Each row is a point. Before rounding, the points of a table are all equally far from one centre. They may lie mostly on one side of it. Write the centre, to within rounding.

Points (5 x 2)
[[-42 -25]
 [-44 -20]
 [ 18 -58]
 [-40 -31]
 [-44 -13]]
Centre: [  4 -12]

Points (14 x 9)
[[-41  -2 -33  -4   5 -13  -2 -42   9]
 [-25   1 -21 -44  23 -10 -25  -2  -7]
 [-30 -31  25  -4  -1 -46 -35  -5   2]
 [-40  15 -14 -22  -2 -41 -21  25  26]
 [ -2   7 -24 -21  21 -14 -11   7 -12]
 [  3 -19   3 -42 -13  11 -36   2 -23]
 [-60  -8   8 -46  -8 -18 -41 -24   8]
 [  4 -28   8   5  20 -12 -35  -1  36]
 [-26   3   5  30  25 -26 -17  10   2]
 [-23 -19  18  16 -23 -36 -52 -16  -5]
 [-15   0   1 -10 -11 -24 -39 -52  28]
 [ 18 -22  -3 -13 -41 -15 -15 -13 -10]
 [-36 -53  -1 -33 -12 -25 -13  -4   6]
 [-28  11  -6  -2 -46 -49 -31  -8  13]]
Centre: [-28  -4   4  -7 -16   2 -19  -2  12]

Points (27 x 20)
[[ 22   0  12  -6 -35   7  -8 -16  23   4  -2 -19  39 -10 -18  31  14   8
  -22  24]
 [  2   7  -3   5 -40   3  19 -27  26   8   0  23  10 -27 -21   8  -1  22
  -13   8]
 [ 13   2  16   8 -16 -18  -2 -47  -1 -14  19   0  27  23 -15 -19  -1  12
    1  18]
 [ 24   6  19  17 -25  -5  -4 -29  20   2  16  -4  20 -12  -4  16  -3  48
  -10  23]
 [  6   3  16  -7 -22  -1  29  -8  15   9  16 -32  -6   0  -4  18   2 -12
   -6  35]
 [ 24   7  12 -11 -19  12  -5 -15  29   8   6 -21  15  23 -18  -9   5   7
  -17  49]
 [ 33  19   4   5 -45 -10 -10 -30  18  10  13   7  15 -11 -10  13  11  -3
   -4  33]
 [  8  -9   1  -6  -9 -19   3 -24  28  19   4 -10  34   9  -3  22  32 -28
   -5   3]
 [ 34 -23   9   4 -36   2  -6 -21  21   1  17  23  12  -8  -1   0 -20  24
   -1  23]
 [ -7  10   0  -1 -56  -1  -6 -16  -7   9 -21 -14   2  -5  10  35  -1 -12
    5  26]
 [ 22   6 -17  11 -13 -21  -2 -20  20 -22  17   9  -6  14  -9   7   6  15
  -14  60]
 [ 36 -10  16   0 -47  -4  -8 -25  14  -6   4 -12  20   1 -16  21   3   5
    6  35]
 [ 34  22  -2  18 -27   3   5 -19  18  31  -2  -9   3  17  30  19  13  16
   -9  23]
 [ 22  -9  -8   4 -37  -9   6  -6  11  25  10   4  13  -4 -22  -3 -22  -2
    1  42]
 [ 23 -15  26   1 -30   3  12 -21  33   2 -14 -19   6 -12   5   4 -15  -6
  -13  27]
 [ 27  -2   1   8 -29  -2 -14 -17  39  19   7  13   2 -15   5   4   4  -6
  -13  49]
 [ 35 -12  13   6 -21  -1 -29 -18  22  31  -5   2   8 -17 -10  21  -2   5
   -3  34]
 [ 19 -12 -16  -9 -50  -9  -8  -7  36  18  12  -2  14   5   8  -6   2 -17
   18  24]
 [ 15  -3  29 -11 -30  -3  -1 -14  32  23 -10  -8  -5 -20   0  24  -8   7
    6  27]
 [ 18 -16 -10   6 -48 -14   8 -21  29  -7  23   0  29  -4  12  19   2  16
   -1  34]
 [ 30  -7   7  19 -47 -14   3 -30  12  -2  -6   7   5  -7 -18   4  -3  10
  -11  37]
 [  5  13   1   0 -14   1  -1 -16  40  -3 -21   7  38 -14 -12  14 -27 -15
  -19  12]
 [ 27  10  13 -15 -28 -29  -4 -26  29   6  -2 -15  20  -5 -10  18  -6   4
  -19  19]
 [ 36   8  19   7 -20 -15   0 -17  26 -13   3  11  30  10 -36 -10   2  18
   -6  14]
 [ 28  10  13  -9 -24  -8   2 -18  -8  13  14  15   4 -10  -5  32 -14  15
  -18  33]
 [ 25  16  -1   3 -26 -14  15 -22  38  13  -6   1  18   0 -12  36  -4  20
  -14  19]
 [ 23   4   9   7 -41   2  -4 -38  28 -17   1  -3  13 -14   6  -5 -27   2
  -10   4]]
Centre: [ 3  0 -8  3 -7  2 -6 -3  6 -5 -6  0 11  2  4  3  8  8  2 13]

Points (29 x 24)
[[ -4  40   9   1  -7 -10 -25 -14  14   5  39  14   9  19  -5 -22   3  11
  -16  16 -24  34  14  14]
 [ -5  30  22  11  -6   5 -23  -3   3  30  60  20  21  15 -10 -24  16   9
   -6  42 -25  -2  -8  18]
 [ -5  37  20   3   0  -1 -29 -22  12  13  35  15  18  -5 -20 -17   7  26
  -11  43 -13  -1  11  57]
 [ -2  27  14   5   6 -14 -17  -7  12  24  35  32  24   5 -22 -13 -13  24
  -14  18 -23  16   8  33]
 [ -5  41  28  16 -26 -11 -17 -16  11  25  40   8  26   9 -12 -14   9  11
  -15  32 -24   4  14  36]
 [  1  31  -3  -7   5  -3  -6 -20  12  10  25  26  15   6 -12   1  -5  14
  -21  22 -20   8   6  44]
 [ -1  27  17  10  -3  -2 -17  -3  -1   8  48  25  21  -7  -1 -15  -5  29
   -1  25 -32  15  19  38]
 [-19  30  12  -8 -22  -3 -30 -14  15   9  27  16  11 -12 -14 -11 -13  28
  -23  32 -23  -5  11  23]
 [-22  34  16  10 -19  -6 -19  -2   5  21  43  22  25  -5  -8  -3  12  17
  -30  25 -18   8  19  34]
 [-12  31   4   5   3   0 -17 -27   1   3  28  29  18  -7  -8 -16   4  16
  -25  20 -27  -1  26  19]
 [  7  39   9  11  -4  -7 -19 -29  21   8  41  29  10   2 -19  -8  -6  15
  -21  22 -21  -1  18  27]
 [-10  33  17  15  -1 -19 -21 -15   9  11  44  34   7   7 -20 -24 -14  24
  -11  32 -21  17  12  30]
 [-10  47  12   9  -3  -3 -25 -13   4  18  43  19  20  12   3 -18  -3  21
  -10  26 -18   5   6  35]
 [ -4  34  14  13 -13  -4 -16 -27  17   7  44   7   4   9 -31 -10 -11  12
  -17  40 -22  -4  -1  40]
 [  3  47  13 -13  -3   8 -18 -10   6  23  30  13  16   7  -4 -26   6  24
  -18  36 -13  -1  14  27]
 [-11  37  14  16  -8  -7 -20 -16  12  17  45  21  18   3 -13 -29  13  25
  -22  28 -26   5   4  32]
 [ -7  25   2   4   7 -10 -17 -16  -5  19  51  25  22  -1 -16 -20   2  24
    3  16 -27  -5   9  48]
 [-16  26  11   6   6  -3 -32 -15   9  35  46  21  19   5 -14 -10 -14  22
  -22  20 -14   6   6  37]
 [-16  36  -1  10   5  -1 -30 -28  11  23  45  20  13 -10   7  -7 -10  11
  -17  26 -19   1  21  34]
 [ -7  22  19   4   7  11 -20 -23 -13  15  49  14   8  11 -25 -16  -4  -5
  -24  26 -25  -5  21  28]
 [ -5  34  11   7 -12  -2 -25  -6  -2  23  48  14  19  16 -11  -5   3  21
  -19  24 -29   0  16  41]
 [ -4  19   0   6  -2  12 -26 -18   8  18  56  32  30 -15  -8   1  -1   5
  -17  41 -18  19   2  25]
 [ -1  23  23  20  -9 -10 -29 -15   9  11  40  24   7   9  -6 -32  11   9
  -17  46 -22   0  17  42]
 [-10  40  11  17  -1 -24 -24  -1  17   8  34  25  21   5 -11 -13   2   4
  -21  25 -27  14   1  31]
 [ -1  10   2  10  -1 -17 -32 -17  33  14  34  15  30   7   1 -17  -4  31
  -19  20 -15   8   7  23]
 [-12  30  19  -4  13   1 -17  -9  25   8  28  30  19  10 -18 -18  25  24
  -12  32 -10  -1  20  39]
 [-19  24  20   6 -11 -19 -26 -14  21  26  42  14  21  17 -20 -25   0  14
  -19  42 -23   4   9  35]
 [ -2  23   3   8  12 -12 -20 -19  15  12  49  30  15  18  -9 -21  -5   6
  -20  27 -20   8  12  37]
 [-17  25  21  15  -8   3 -34 -14  12   0  52  22  19   1 -15 -20  11   9
  -19  24 -28  17   4  34]]
Centre: [ -5  10  14   0   1 -16 -19 -13   3  15  36   2   1  -8 -13   0  15   8
   4  32  -2   7   8  14]

Points (30 x 24)
[[ 17 -23   2  -6  35  14  25 -10  44  -6   3 -26  38 -22   2  33 -15   4
   33   9  -8  10 -21   9]
 [ 20 -14 -10   4  49  26  19 -28  40 -11   5 -32  26 -14  13  13  -4   4
   28  -1  -2   8 -26  -5]
 [ 13   3  10 -13  31  14  11  -3  38  12  -1 -53  28   5  21  33 -10   7
   21   9   5  10 -18  -3]
 [ 29 -22   4  15  41  11  24  -5  34  -1   2 -27  29  -2   0  22 -17  -3
   38   0 -13   4 -31   3]
 [ 21   2 -11  10  40  29  17  -6  40  -8  16 -21  22  -6  18  43 -19   2
   23 -12  -5   6  -7  -7]
 [ 13 -12  -2   7  44  21  14 -12  31  -9  -9 -52  17   4  14  25 -13   1
   28  12 -32  17 -24   0]
 [ 26  -7   0 -16  39  22  11 -18  22  -8  -5 -53  26 -16   5  26 -19  -4
   22  -6   0  22 -23   3]
 [  9 -20  -3  -7  42   1 -12  -8  43   4  -4 -41  30 -24  12  15 -15  -1
   26   0 -14   1 -16 -12]
 [ 24 -29   2  -1  18  29  31 -12  29  11  -8 -36  21  -1   9  28 -33  -7
    9  11 -13   4  -6   7]
 [  9   3 -16   1  43  19   8 -25  42  -4   5 -42  24  -5   6  36 -24   2
   26 -13 -20  19 -19  15]
 [ 10 -20 -13   1  37  23 -13 -26  15   5  -8 -44  24  -6  10  37 -10   9
   28  -1 -21  11  -7  15]
 [ 10 -23   1   6  43   5  -5 -14  34   6 -12 -43  22 -17  19  27 -18  -3
   31  13 -22  14  -7   9]
 [ 21 -27 -19   7  33  12  10 -16  34   3   1 -37  20 -15  16  16 -21  -1
   46  -4 -11  30   3   0]
 [ 27 -18  -8  21  48  12  -4  -8  24   2   0 -38  30 -11  28  10 -17  10
    1  11 -10  14 -15   8]
 [ 10 -16 -16   1  36  11   6 -26  28  -5  26 -37  24 -15   5  37 -18  -4
   22  -7   2   0 -12   9]
 [ 20 -13  -3  -9  29  25  13 -18  35  -6  10 -48  30   5  24  13 -18  12
   18  15 -26   6 -18  11]
 [ 25 -21  -9  -9  36  18   9 -15  41   0   9 -34  37 -19  14  17 -16   0
   21 -18 -24  19 -14  14]
 [ 24 -24 -26 -13  41  13  21 -11  23   1   4 -38  17 -12  17  15  -9  -6
   23   0 -15  -8 -24   1]
 [ 21  -9  -9  -6  60   7  16 -13   6  -9   5 -36  17 -12  15  19   0   2
   37   1 -24  14 -16  -1]
 [ 33  -4 -10 -12  55  16  -3 -11  31  -6 -23 -33  13   1   8   5 -19 -15
   25   6 -16  12 -16 -13]
 [ 27 -23 -15   3  35  38  14 -21  34  -9  -9 -28  21 -18   6  29 -18 -12
    8 -11  -9  16 -16 -11]
 [ 13 -27  -2   4  34   9  18  -4  39 -19   1 -44  23 -22  19  15 -27  13
   28  10  -1   2 -10   3]
 [ 18 -15 -17   8  36   9  17 -29  35  -2  12 -46  15  -1   7  14 -26   5
   32  15 -18  15   0 -16]
 [ 12  -7  -6  17  27  37  22  -5  35  -3  17 -16  29 -10   9  39 -17   0
   18  19  -4   7 -20  19]
 [ 25  -8   8  -5  43  21  27 -19  24  -6  -8 -41  36  -9  10  11  -8   0
   35   6 -18  13  -9   5]
 [ 17  -4   8  14  41  12  14 -33  25 -12  13 -38  29   2  20  23 -14   4
   22   3 -14  22 -33  17]
 [ 12  -9   3  -1  52  28 -17 -20  43   7   4 -33  23 -17  12  19 -15   1
   25   4 -23  13 -20   7]
 [ 18 -21  -4  21  41   9   2  -5  23   2   6 -39  25   6  13  35 -18  -2
   26  19 -16   9 -11  -7]
 [ 34 -17  -6 -15  30  31   5 -21  24   6  10 -41  26 -21   6  33   4  11
   23   8 -14  15 -13  -2]
 [ 15 -19 -19 -18  40  16  -1  -8  19   1   0 -24  18  -9  14  31  -7 -20
   46   4  -9  18 -16   0]]
Centre: [  7  -2  -1  -2  14   5   5  -8  24  -3  -3 -10  -2  -3  -3   9  -6  12
   8   0  -9  19 -10   5]

Points (28 x 24)
[[ -5 -46  15 -32  12  27  12  19   1   5 -26  40   3  29  35  25 -12  12
   28 -35   6   2  39   9]
 [-14 -13  -4 -35  28  42   0  12 -14   7 -25  49  12  41  19  14   4  -7
   37 -48   0   7  39  20]
 [ -1 -36   9 -30  13   0   5  -6  13  -3  -8  46  17   1  21  -1  17  -8
   36 -15   6   2  19  18]
 [ -9 -28   2 -20   9  37  21   4  -9  -5   2  31   5  13  27  29   3  -9
   46 -30  23 -18  21  21]
 [-33 -35  -2 -55   8   0  -8  -4   1   8 -21  38  -2  48  28  22   8  -1
   21 -39  16   2  39  31]
 [ -8  -8  13 -25  26  35   7   3 -13   1 -22  38  -4  19  34  30   0 -14
   49 -29  26 -19  30  30]
 [-14 -33   5 -33   3  59   9   7   5   6 -27  37   5  21  25  26   5   8
   12 -27  20  -6  30  29]
 [ -7 -33   8  -3  14  25  12  11  -9   3 -30  32 -12  11  21  27  -7  -4
   40 -31   9  18  35  46]
 [ -4 -48 -12 -16 -16  24  28  -3 -10  28 -17  29   4  20  20  21   1  -3
   29 -29  28  10  19  31]
 [-14 -12   7 -34  10  41   0  11 -15  13  -1  43   5  12  41  30 -10  -1
   39 -36  29   9  22  36]
 [-16 -19  -8 -44  -3  40  20  -6   5  14 -21  49  11  41  18  16  -2   6
   20  -7  23  10  31  39]
 [  0 -36  11   2  15  34   7  11   0   3 -36  32  -2  25  26  10  -6   5
   43 -33  24 -11  30  30]
 [-13 -44  17 -40   8  10  -7   4  -3  15 -12  25  -9  36  12  17   4 -15
   50 -45  14  -6  29  22]
 [ -2 -28  17 -26   8  14  -3   0  13  11 -32  33 -22   8  28  31   8 -18
   19 -23  17  22  46   4]
 [-10 -31   0  -4   3  33  33  -4  -8  13 -42  49  10  21  37  29   6  -4
   24 -22  19  19  20  17]
 [-19 -23  22 -30 -13  15  18  27 -10  23 -10  36  -2  27  60  17   3  26
   35 -25  10  -1  33  22]
 [-10 -46  18 -43  29  25  22  18 -20  36 -23  26  -5  17  14  32  12   4
   12 -39   8  -8  34  23]
 [-35 -35 -10 -14  10  41   0  -6  -1   9  -6  49  -1  20   6  28  26   2
   35 -15  -2 -10  11  16]
 [-30 -39  26 -44  -5  34   4  15 -20  -7 -17  28   7  21  17  45  -2 -17
   24 -30   0   2  30  13]
 [ -4 -32 -27 -10   4  26  18   4  12  25 -30  31  -8   9  46  32   4  -2
   35 -22   2   6  13  34]
 [ -1 -20  16  -9  -6  49  14  13 -24  13 -14  51  -8  12  21  24  -2   8
   15 -38   5  -1  25  25]
 [-19 -24   0 -20 -19  13  -1   9 -35  -6 -24  57  -2  11   8  10 -12 -25
   28 -36  24   0  25  24]
 [-29 -26  -5 -30  12  21  14   4  -3   4 -40  53  14  23  33  27 -14   2
   53  -7  16 -18  28  24]
 [-22 -32  -5 -27  17  13   9  11   6   7 -28  56  13  23  30  28 -12 -21
   28 -17  25 -21  40  20]
 [ -4 -20 -13 -32   9  21  10  14  -2  15  -7  52   8  24  35  36  12 -12
   48 -39  20   2  13  34]
 [-20 -27  -5 -37   6  20  10  12  -5  19  11  37 -14  32  28  30   6   9
   34 -33   8  15  39  35]
 [-13 -43  21 -27  -3  27  -2   4  -4  18 -24  32  -3  -1  25  40 -12  21
   35 -42  26  -5  23   8]
 [-13 -35   0  -9   2  33   3  12   7  12  -4  45   1  23  25  12 -25 -23
   28 -28  23  -4  27  16]]
Centre: [-23   8   0 -20   9  -1   1  21  -9  17 -28   8   9  24   9  18   0   6
  11 -16  12   3   2   7]

Points (30 x 24)
[[ 26   3  34  16  -3  20   8 -17 -17  -5 -23   6  -4  18  -1   6  39   8
  -15 -20  -3 -12  13   4]
 [ 33 -21  28  28   6   7  14 -22   1  -5   1   1   1  17   6  -3  37  25
  -17 -33   6  -6   9  -2]
 [ 41  -7   6  13   3   8  14 -18  -2  -4 -31   4   9  11  -1 -21  50  12
   -8 -22  20  -9  -1  -7]
 [ 27 -12  31  24   8   7  28 -16   0  11   0   8 -10   8  -4 -11  37  21
    3 -18 -17  -4  20  10]
 [ 19 -28  27  18  14  10  25 -15  -9 -14 -17 -16  13   6  10 -11  36  18
  -15 -31  23   0  20 -18]
 [ 25   2  29  12  18   9  27 -18  -3   5 -14   2  23  10   2   7  38  22
    0 -24  14   1  12  -3]
 [ 16  -6  26  16  -5  -5  33 -39  -4  -7 -24   1   8  28  -5  -5  45  -8
   -3 -29   4  -2  11   2]
 [ 24   4   7  11  -9  21  24 -12   2 -12   5   2  -4  15  15 -18  37   4
   25 -38  21   8  -1  -7]
 [ 28 -11  17  13 -10  -1  18  -5  -2  -8 -11  12   3   5  29  -8  39  13
  -16 -39   3  -4   9 -13]
 [ 14 -30  11   6   4   8  37 -35  -9  -4  -2  12 -15  -2   8 -18  26  26
  -18 -41   4   5   8  -4]
 [ 18 -23  20  27  11   3  45 -28  -9  -7   6 -21  -5  28  14 -10  38   2
    0 -27   7  -1  11  -8]
 [ 11 -13   6  24   6  13  15 -24   4  -8  -2  17  28  12  15  -8  35  32
    4 -16   0  -7   1 -11]
 [ 27 -18  34  33  13  17  26 -17   7  -8   9  12  -7   6   5  -1  46  -5
   -7 -27  14 -15  11 -12]
 [ 17 -25  50   7  12   9  15 -25   4 -10  13   1  -4  17  13  -6  41   0
   14 -35  15 -12   2  -2]
 [ 13  -4  20  12   5  24  37 -18   1 -16   3   1   2  36  10 -31  34   8
    7 -20   3   3  27   8]
 [  3 -18  30  13  27   5  11 -19 -16 -12  -3  12   1  -3  13   3  47  11
   19 -27  16 -23  18   8]
 [ 22 -22  34  21   0  10  16 -23 -12 -21  16   7   5  17  19   2  26  10
   -6 -26  24   7  13  -2]
 [ 26  -6  15  25   8  17  16 -28   8 -16  -4 -13  -1  -7  11 -14  46 -16
    3 -28  -9 -24  14  -2]
 [ 20 -14  39  30   6   1  12 -17  18 -15  -6  -3  -7  12   1   6  39   4
   -7 -32   2 -24  -6 -21]
 [ 20 -13  30  20   5   7  17 -28   7  -1 -21  13   1  24  -2  -5  39  13
    3 -37  16  -7  17  12]
 [ 19 -20  28  19   6  17  33 -18  -7 -18 -10   8  -8  19   0  -2  43  15
  -13  -8  -6 -18  26  -8]
 [ 28 -14  34  12  10   2  36 -18   8  -7  -2   2  13   5  -2   8  36  27
    1 -23   0  -3   2   0]
 [ 38 -17  22   9  -9  -2  20 -20  -3 -12  -4  17 -20  16  13  -7  46   8
   -9 -22  -3   2   6  -1]
 [ 32 -10  30  26  -5  11  25 -12   3 -28  -9   4  -4   1   3 -33  35  17
    3 -27  19  -7  -1   7]
 [ 12 -18  34  27  -1  17  25 -10 -14  -9  -3   8  -2   8  -3  -5  44  12
    7 -46  15  -8  -1   1]
 [ 15 -39  18  14  -4  25   1 -12   1  -2  -3  12  -2  36   3 -12  26  11
   10 -18  21   6  25  -5]
 [ 36 -15   9  20  -9   6  24 -22 -18   0   2  24   0  10  -7  -9  32  24
    3 -22   4 -10   8   1]
 [ 21 -25  34  22  -6  16  28 -25   2  -3 -13   9  -9  -4   0  -3  24  24
    0  -8  -7   5  11 -11]
 [ 18 -25  15   0   7  11   7 -16   4  -5  -1  17  -2  15 -13   5  60 -12
   -2 -30 -10 -30   3   2]
 [ 36 -14  20  12   7  -8  10 -11   2   3 -18 -14 -18  33   3  -6  30   4
   15 -38  13   5  -4 -16]]
Centre: [ -4  -9   9   2  12  -1  12  -7  -1  -5   0  -2  -6   7  -5 -17  16  -6
  -8  -9  11  -7  -2  -1]

Points (30 x 24)
[[ 11  -6 -12  -1  45  46   6 -14  31 -23  -3  -2  10  25   7 -24  29  21
  -34 -18 -11  19  22 -19]
 [-12   5 -37   4  29  42   7   8  36 -10   2  -3   1  21  18 -19  36  41
  -16 -19 -15  19  13 -57]
 [ 10 -33 -28  -2   8  26  18 -15  -2 -11  29  -2  -1  31  10  -4  21  21
  -38  -7 -11  43   9   8]
 [ -2   5 -43  13   6  22  13  14   6   5  -9  -6  -8  15   9   7  30  29
  -48  23 -20  22 -14 -34]
 [ -9  -7  -5   5  -6  33  26  15   8 -11   3 -19 -33  20   8 -24  28  38
  -13 -11   0  18 -17 -25]
 [-10 -41 -41   4   2  23  23  -4  33   2  20 -13 -14  -8  -9 -25  17  11
  -15   4  -6  28  10 -26]
 [-13 -25 -24   6  -9  19  42 -12   4 -24  14 -14   9 -31  22 -25  15   9
  -27   6  -4  37  -8 -24]
 [  5  -1 -46   4 -21  32   3 -20  31   2   5  -8  19  16   7 -11  21  23
   -8   9 -10  13 -38 -13]
 [ 25   8 -13 -11  -2   9  12   5  11  14  -5  -3   1  -7  18 -30  18  47
  -39  10 -10  43 -19 -19]
 [ 19  14 -13 -23  15  21   1   2  22 -34 -23 -17  -8   9  -7 -37  21  24
  -14  17 -12  20 -21 -34]
 [  5 -18 -37 -18   2  32  16 -10   7   9 -11 -12  27  -1  13 -25  13  29
  -33   5  -7  40  -2 -38]
 [ -4 -13 -32   5  11  23   4   0  16   2  12 -32  32  20   2 -34  29  35
  -32  10 -14  38  10 -23]
 [ 12  12 -27  -1  14  16  35  -3  34 -13   8 -28  29  25  54   0  29  31
    5  -5 -21  24 -30 -23]
 [  7 -11 -16   5  36  10  27 -16  42   3  30 -21 -16   3  27 -11  19  36
   -3  -6  11  49  -7 -23]
 [ -3  -6 -15  15   7  29   8  -1  12  10  12 -38   8  21   4 -14  33  32
  -31  -7 -37  46  -7 -15]
 [ -3  -4 -11   0  23   6   1  10  22 -10  -9 -39  14  -2  23 -28   1  39
   -6  20  -7  50  12 -42]
 [  1   2 -22  14  -5  32 -15   7   8   1  15 -15 -15  17  15   1  43   1
  -33   7 -14  29 -25  -4]
 [-12 -16 -27 -12  -4  27   6  12  -3   2 -11 -17  -9  13  21 -43  11  16
   -9 -26  -7  54  -5 -16]
 [ -4   2 -30  -7   3  42 -19 -14  27 -25  32  18  -9  -6 -24  -2  24  15
  -18  -5  -8  20  -9  -3]
 [-20 -26 -28 -12  26  20  48 -11   0  -9   8 -24 -17  -4  32 -11  -4  10
  -29   8   9   4  -9 -18]
 [-14 -15 -15   2 -20  20  14  -4  46  15   9  -8   2  28  -9 -19  20  18
  -35 -14   8  31 -11  -5]
 [ -3   2   5   5  -8  35  18  17  15 -21  16  17 -19  44  31   7  11  34
   -7  24 -30  14   7 -13]
 [ -3 -20 -40 -20 -14  17  20  -4  33  -7   6  -1 -13  40   1 -21  22  44
  -20 -11 -25  12  11 -43]
 [-34  27 -24  25   7   9   3  30  22  12  20  12 -27   5   8 -18   6  33
  -38  23 -13   9 -12 -19]
 [  6  22 -33 -19  -5  17  15  -7  40   5 -20  -5 -19  15  40  -8  26  27
   -7 -29  18  23  -1 -31]
 [ 13 -17 -35  -6 -14  -3  50  14  37  10  -1   9  20  19  17 -13  24  46
  -26 -10 -17  18   6 -29]
 [  2  17 -16 -11 -27  14   2   4  48  -9  -2 -23   4  26  26 -24  28  37
  -30   7 -11  12 -19 -10]
 [-10  -2 -60  -4  -2  16  43  19  17 -17  34  14   9  31  23  15  26  33
  -26   4 -17  -6   3 -36]
 [-12 -13 -11   2  20  32  18 -14  55 -16 -10 -11  -6  34   6  -8   6  43
  -24  -5 -19  20 -20 -22]
 [  5  31 -40  -7  -1  47   1 -10  39  -4  11  -8   3  15  19 -16  44   5
  -26  19 -17  12  13 -25]]
Centre: [ -6  14 -17  -4  13  -2  14   2  14 -10  16   2   8  10  13  -7   2   7
 -10 -10 -16  14   2 -21]
